Rows are points. The window is the flat piece filled in between its corners: a triangle in 3 columns, a solid with four corners in 4, and so on. A path goes straight from each point to the next, and from the last back to the first. List the points from which the path goes on through the window.

Window (3 x 3):
[[ 27  35  20]
 [  4  41   8]
 [ -6 -51   4]]
Path:
(1): [  9 -40  -5]
(2): [ 34  26 -21]
(3): [ 5 35 43]
(4): [18 58 56]
(5): [39 60  7]
(6): [28 23 -7]
(7): [ 7 22 38]
(8): [-1  2 55]
(9): [30  6 10]
(10): [25 31 -6]
(11): [-3 41 49]
(12): [ -7 -39  24]
Through the window after points: 2, 6, 10

Window (3 x 3):
[[ 30 -22 -14]
 [-23   7  42]
 [ 36   0  -7]]
Path:
(1): [-36  19  12]
(2): [ 37  -9 -51]
(3): [ 57 -31 -22]
(4): [ 42 -15   7]
(5): [ 27  -1 -15]
(6): [ 37   5 -41]
(7): [ 60 -22 -10]
(8): [-14  -8  43]
(9): [-25  11  25]
(10): [  9  -7 -34]
(11): [ 35 -25  -3]
(12): [-8 -2 42]
Through the window after points: 4, 10, 12

Window (4 x 4):
[[ 24   3 -19  -2]
 [-60  27  20  -8]
 [  9 -19 -12 -16]
 [ 26   2   9 -10]]
Path:
(1): [  6 -28  -4  16]
(2): [  7  -2 -16 -44]
(3): [ 22  15 -26 -30]
(4): [ 20 -11  -5  27]
(5): [-28   3  13  10]
(6): [-33  19   6 -21]
(7): [ 31 -11 -13 -26]
(8): [ 28 -23 -10  -6]
(9): [ 15 -10  -3  15]
(10): [ 20  10 -18 -18]
(11): [-34  18  -2 -23]
(12): [-28   3   7   3]
(13): [ 49 -24 -18  11]
(14): [ 55   2 -16 -22]
(15): [ 13  15   3 -31]
(16): [ 9  0 12  2]
Through the window after points: 1, 3, 5, 9, 15

Window (4 x 4):
[[-12 -23   1  11]
 [ 14 -43  12  18]
 [ 16  -9 -17  -7]
 [ 21  60   5 -36]]
Path:
(1): [ 16 -19  -6  30]
(2): [ 11 -45  18 -12]
(3): [-21   1   3 -38]
(4): [  8  22 -11  20]
(5): [ -4 -15  -6  33]
(6): [-12 -23   5  -8]
(7): [  3 -11   3 -34]
(8): [ -6   1 -14  35]
Through the window after points: 1, 5

Window (6 x 6):
[[-10  57  28  23  -7  13]
 [-17 -15  17   4  12  -5]
 [ 10  13   6 -10  -5   2]
 [  3   0 -60 -18 -28 -34]
 [ -9 -17  15   6 -19   6]
 [ 12  41  -5  31   0  13]]
Path:
(1): [ 18  22   2  21 -20  -8]
(2): [ -3  35 -16  13 -11  31]
(3): [ -4  -6 -11  -2  -3   8]
(4): [ 20   8  18  24   2 -29]
(5): [ 1  1 15  6 -9 -7]
(6): [ -9   6   6   0 -11  16]
(7): [ -3  49  -1  11 -13  22]
(8): [  7  46  11  17 -17   0]
(9): [ 14   9  25  23  -6 -27]
(10): [-15  14 -15   7  -5  36]
(11): [ -9   2 -25  -6  -8  30]
(12): [  9 -16  12  10 -15 -35]
Through the window after points: 5, 9

Window (8 x 8):
[[ 19 -19 -22  10   4 -24  43  14]
 [ 31 -17  60  23 -31  -3 -51 -18]
 [-30  10   6  -4  17 -15  45   8]
 [ 22  14   4  38 -44   5  -3  -4]
 [ 14 -31  24  25 -28  34 -33 -29]
 [ 11  25 -18 -12  40   0  36  20]
 [ -5  15 -45 -34   1 -27  36  10]
 [-10   7 -46  21  15 -30   9  15]]
Path:
(1): [  5  -2   6  17 -20   5   7  23]
(2): [  7  28   1  20  -8 -20  16 -45]
(3): [  7   6   8  -1   9 -16  30 -16]
(4): [ -5   5   2 -10  -9   6  15  27]
(5): [-20   1  10   3   1  -8  15  18]
(6): [ 13  10  12   5  17 -21  44 -46]
(7): [  4   3 -17   4   5 -17  30 -10]
(8): [-13 -13  -7 -26 -10  -9  19  56]
(9): [  2 -13   5  12 -31  11  -3  22]
(10): [ 25   1  -7  28  -4  -7   6 -33]
(11): [ 12   0  -3   8  -5   2   5 -28]
(12): [-10 -21   9  11 -20  12  -6  22]
Through the window after points: 1, 5, 7, 9, 11

Window (8 x 8):
[[-39  -1 -16   6  -2   4  47  15]
 [-21 -13   9  -7 -16 -29  11  -1]
 [ 19  42   6  30  29 -15 -60 -13]
 [  3 -28 -28 -13 -11  -3  22  -2]
 [ 41   2  19 -25  13  -5  36 -16]
 [  7  -2  27 -16 -34   4 -20 -12]
 [-56   4  27 -39  29   4  16  -3]
 [ 22 -27  10  10  40   8  50  -7]]
Path:
(1): [  9   4  12 -21   2   1 -15  30]
(2): [-11   9  13 -10   0  -9   0 -28]
(3): [  4   4  -3 -11  -1  -4  17 -44]
(4): [ 11 -13   6 -15   1   7   5  18]
(5): [  5 -10  12 -21  -7  -9   3  43]
(6): [-10 -11  -5  -8  -9   0  16 -20]
(7): [ -8  -9   7  -2   2   0  20 -21]
(8): [-4 -8 13 -9  5  0 18 10]
(9): [ 28  -5  13 -16  25   1   9  29]
(10): [  9   0   4   8  10   7  13 -32]
(11): [  6   8 -12  18   5  -1  18 -54]
(12): [ 5  0  4 -8  5 -6  2 11]
Through the window after points: 5, 7, 11

Window (9 x 9):
[[ 18  -8  -2  33  39 -19   4 -11  17]
 [-33   2   1   8   5 -17  -9 -13 -24]
 [-10  12   2 -60   0  11  10 -25   7]
 [-20 -36 -16  -6  -4  24   1  -4  -4]
 [  6 -24  15  -2 -11   0   8 -14   5]
 [  7  -4  44  -9   0   2 -33  22  26]
 [ 16   5  19  15   0  17   9 -40  18]
 [ -9  -1 -24  16  -5   1  -5  24  -6]
 [-18  -1 -35   6 -16  -9 -27   4  -5]]
Path:
(1): [-23  -8   9   1   2  -6  -6 -10  33]
(2): [ 10  -3  11  -8   2   4 -13 -18  -5]
(3): [ 22 -11  -7  11  11   4 -11 -10 -17]
(4): [-5 -9  1 17 -1 -4  0 -7 15]
(5): [-13  -2   6  13  -6   5  14 -26  34]
(6): [ 29   5  12   6   4  17 -10 -25 -13]
(7): [  7  -6   0  -2  -6  15 -18   6 -17]
(8): [-31 -11   4  -4  -5  -5  -1  -2  31]
Through the window after points: 5

Window (9 x 9):
[[  3  -1 -17 -16 -24  41 -26   0 -29]
 [  5  -4  23  -6  29 -30  28  60   3]
 [ -8  -3 -15 -50 -58  22   0 -33  -9]
 [-19  -7 -43 -21   1  45  21 -38  -8]
 [ -8  31 -16 -31 -42  46  23  -7 -33]
 [ -3  14  55  34   6 -14  25  23  34]
 [ -6 -36   3  15 -12  15  41  30  -3]
 [ 55   1  31  11  10 -12  34  47  23]
 [ 34  14 -38  15 -25 -37   7  47 -19]]
Path:
(1): [ -1  -7 -21  -2 -21  34   7  53  41]
(2): [18  6 11  5  3 -8 27  0 -8]
(3): [ 15  -2  16  16   8   1  21  24 -16]
(4): [  8  13 -10   6  -1  17   8  52  30]
(5): [  3  18 -31 -20 -37  27   3  18  27]
(6): [ 12 -20  18 -18 -15   7   9 -21 -47]
(7): [  8   6   2 -24 -40   9   8 -30 -25]
(8): [-27 -20 -47 -50 -35  35   5  18  33]
(9): [-22  12 -30 -35 -31  42  17  22 -10]
(10): [ -3  10 -10  -9 -32  12   7 -17 -38]
(11): [ 12   9   1  -8 -21   5  23  -4 -37]
(12): [  2  25 -19 -21 -30  44  21  37  21]
Through the window after points: 1, 5, 7, 11

Window (11 x 11):
[[ 14 -29  13 -26 -18   8  29 -16  -5  13   0]
 [ -1  24   5   3   2  12  -6 -15  19   0   7]
 [ 13 -19  24 -41 -38   8  -7  15  22  22  -2]
 [  5  -2  16 -53 -16 -24  -8  15 -41  28   3]
 [ 33  -7  21 -29 -10  -3   3  49 -35   4  -1]
 [-26  10  -4   8  25 -12   2  16  33 -18 -13]
 [  7 -12  47 -14   9 -28 -15  29 -33  -4  11]
 [  7 -36 -18 -13 -21  23  -9  -7  20  28  13]
 [-29  -4  -5  -3  21  40 -12 -11  35 -31 -14]
 [  2   0  -8  11  12  -9 -17 -29  11 -30 -32]
 [-25  -5  -9   3 -44  13  -2 -16  11   0  -2]]
Path:
(1): [  2  -5  14  -5  -6  15  11  -1   8  24 -16]
(2): [  4 -15   5 -23  -8  -4   6  -5   3 -12  10]
(3): [ -8   4  -8 -31 -25 -29 -13  -7  -5 -29  19]
(4): [  7  -8  19 -13  -2   1   2  18  -5  32 -14]
(5): [  1   3  29  -8 -34 -10  -7  -7 -28  60 -22]
(6): [  9 -14   8 -33 -13  -3  -2  12   5   2   6]
(7): [-15   3  -7 -25  -1  -4 -15 -12  26 -35  18]
(8): [-13 -14  10  11  -6  41   2   5   0  16 -35]
(9): [  0 -25  22  -3  16  22  19 -15   4  32 -19]
(10): [  1   2  -4 -16 -22 -15 -14   9  -9 -22  18]
(11): [ 17  -5   8 -25 -13 -18  12 -11   1 -21   9]
(12): [-23 -22   5   2  -9  34  -6   5  15  35 -24]
Through the window after points: 1, 7, 11

Window (12 x 12):
[[ 14 -25   1 -28  -3 -17  11 -23  -4 -13  15 -21]
 [ 16 -10 -15 -16 -15 -16  -7 -22   6  37   2  -3]
 [-20  39  26  17  45  22  12  34  11  40  15  20]
 [  7  29   6 -27   9 -18 -32 -25 -15  21  17  16]
 [ 14   0 -36   2   3 -28   1   8   5 -20  -9 -20]
 [-10   0 -12 -18   9 -10  -5  -2 -38  25   0   5]
 [-23   8  -4  60  26  -1  20   4   8 -12 -12  17]
 [  5 -20  -1  18  13  44   7  16  24 -38 -31   1]
 [ -7  59  15  17   8  11  28  13 -15  30   5  29]
 [  1 -19 -41 -36  -6   1   0 -23  11  -9  20   1]
 [-30  -3   4   2  15  16  22   9  37 -26 -40  -2]
 [ -8 -11 -21 -14 -36 -21 -21 -11  -9  -3  22 -22]]
Path:
(1): [  4  21 -14   6  16  19   6 -30  -7  10  -5 -20]
(2): [ -9  10  -4  11  17  14   3   3  -1   4  -1 -11]
(3): [-4  0  7 -2  3  0  2 16 13  4  5 26]
(4): [ -1  -5   1  -4 -17 -24  -3  33   5   3  21  37]
(5): [-12  16 -17  -3  -4   7  -1 -32 -11   4  -4 -39]
(6): [ -7  29 -18   6  26  26   5 -27  -4  29  -2 -18]
(7): [-4 13 -2 -4 -4 -6 14  9 -1  1  9 24]
(8): [  3  -8 -18 -11  -9 -19  -2  -1  -1 -10   0   3]
(9): [ -9   5 -29  11   4  21   7 -26  12 -11  -5 -42]
(10): [ -6   3 -25  -2  17   4   5 -20   9  -4 -16 -31]
(11): [ -3  -6  -2 -10  -5 -10   6  12  14 -10  -2  19]
(12): [  2  -8   1  -5   4 -19  -3  13  -3   2  16  18]
Through the window after points: 2, 4, 6, 10

Window (12 x 12):
[[ -4 -16 -14 -37   2 -20  29  -6 -10 -29  31 -25]
 [-42 -39 -10  33  19 -17  33  27   9   5   8 -21]
 [-13  36  11 -16   0  18  29 -13  -8  22  -2   4]
 [-15  -5  -9 -14  20  35 -20   3 -13 -12  22  19]
 [ 12  41 -10  11  27   5  26 -10   9   7   0  38]
 [  8  28  -7 -38  14   7  -9  22 -36  17  29  18]
 [ -4   0  49  20  11 -12   6 -13 -30  28 -18  -8]
 [ 19 -34 -51 -23  -3  28 -39 -32 -24  14   0  -1]
 [-16 -20  -1   0  52  -6   3  22  -4   7 -20  -5]
 [  0 -14  15 -22 -12 -12   2   7  23 -17   7 -14]
 [ 15  14 -12 -27 -11 -11  16  10 -16 -37 -12   1]
 [ 40  -5  12 -20   5  60 -20   9   2 -13  14  -5]]
Path:
(1): [  3 -15  -5 -22  11  10   6   0  -2   0  12   9]
(2): [ -9 -12   9 -24   1  11   9   2 -22 -10  -3  26]
(3): [ 11  19 -20   3  24  15  -1  -2  -8   6   8  -8]
(4): [  1  21   1 -11   6  15  -4  -8  -9  -4   4  -7]
(5): [ 31 -29  10 -37  -2  16  17   2  -8  17   2  30]
(6): [ 16 -15 -10 -24   6  25  -2  -4  -9  -4   7  19]
(7): [  3  19   3  -7  15   3 -17  -2 -12   4  -2 -31]
(8): [-11  13 -18 -10  14  14 -15   2 -14  -6   5  -2]
(9): [ 10 -11  11 -21  18  25   8   6 -11   6  29  34]
(10): [  2 -32 -14 -39  -2  -7  28  18 -28  11  -8  22]
(11): [  3   2   2   4  14   6  -5  -6   6  -4   8 -24]
(12): [  4  26 -19  -1  29   5 -11 -16  12 -14   6 -38]
(13): [  2 -19   3 -12   8   6  14  21 -16   2   4  31]
(14): [-13 -17   0 -14  14  -8  23   4  -7   2  -1  16]
(15): [ -6  28 -10   9  16 -14  -3   9  -6  -3   6 -26]
(16): [ -7   8  -8   2  12  10 -12  -3  -8   6  16 -12]
Through the window after points: 8

Window (14 x 14):
[[ 15   5   2 -10  16 -21 -56  -4  12  11  21   6   6  -7]
 [ 27 -26  -4  10 -43 -11   1 -28  -1  17  10 -15 -22   3]
 [ 28  12  -1 -26 -33   1   4   5   5  11  -3  15 -19  -6]
 [ 20   8  15  32 -10 -19  -8   8   4 -15 -27  -2 -33   0]
 [-28 -38  -3   6  22  48  12  29 -13  12 -14 -22  19 -16]
 [ 33  -5  15  -5 -16 -16   2  -3   4  -6  16  11   5 -14]
 [-15  -9  -8  -2   6  -7 -24  -4   7 -14  -9  16  15 -13]
 [ 24 -15   4  15 -16  -8  10 -11  31  15   4  17 -27 -11]
 [ 21  28  15  14 -42  -2  11 -23 -16  28  -7   0  -6 -24]
 [ 14  12  42 -15  -4  -1 -19 -20 -21  14 -10  29 -14  34]
 [  1  -3  15  28  15  17 -10   2 -20  30 -60 -19  38  30]
 [  2   2  15  -5 -45  -9   7  -1  21  19  20  -9  -3 -10]
 [-15 -14 -40  13  12 -56  18 -18 -21  31  27 -25  16 -13]
 [  2 -13  -1 -24   4  14  21 -16  18  -7  10 -17 -13 -16]]
Path:
(1): [ 20  -7  28  -2 -22 -27 -11 -10   1  26  -9   0  -9 -27]
(2): [ 14  18 -15  13 -18  17   8 -14  -9  -1  14   2   6   7]
(3): [ 19   3 -11   9  -8  14   4   0  -1  16  14  -5  -1   3]
(4): [ -2 -15  34 -14 -23 -33 -15 -29   1  13 -27   9   5 -18]
(5): [ 14 -25   7   4 -12 -19  -5  -8  10  11 -18  -7 -15 -11]
(6): [ 17   8  -2  15 -25   6   4 -14   2   7  22   8  -9   6]
(7): [ 15   7 -15  12 -13  10  -6   0   9   0   9  20  -4  22]
(8): [ -1 -15  26 -23  -4 -18  -8  -7  -6  17 -26 -12   2 -37]
(9): [  9 -20   9 -11  -6 -18 -12   1   2  19  -8   3  -5  -6]
(10): [  7  12  -5  26   5   7  -5 -15  11 -12  11   3   0  11]
(11): [ 26  -2 -14   9 -15  24 -16  -4   0   8  43  -3   3  31]
(12): [ -8 -12  29 -14 -18 -28  20 -15   8  14 -34  -3 -19 -35]
(13): [  6  -9  12  -9  -8 -11  -5  -5 -10  16  -4  -8   1 -16]
(14): [ -6   3 -11  13  -4   9   1   0  -6   3   5  -9  10   1]
(15): [ 15  22   3  22 -24  17  21 -17  -5   1  27   3  -2  19]
(16): [ 13  -4  13   2 -21 -16  -7  -7  -1  27 -27  -2  -9 -33]
Through the window after points: 1, 5, 7, 11, 15
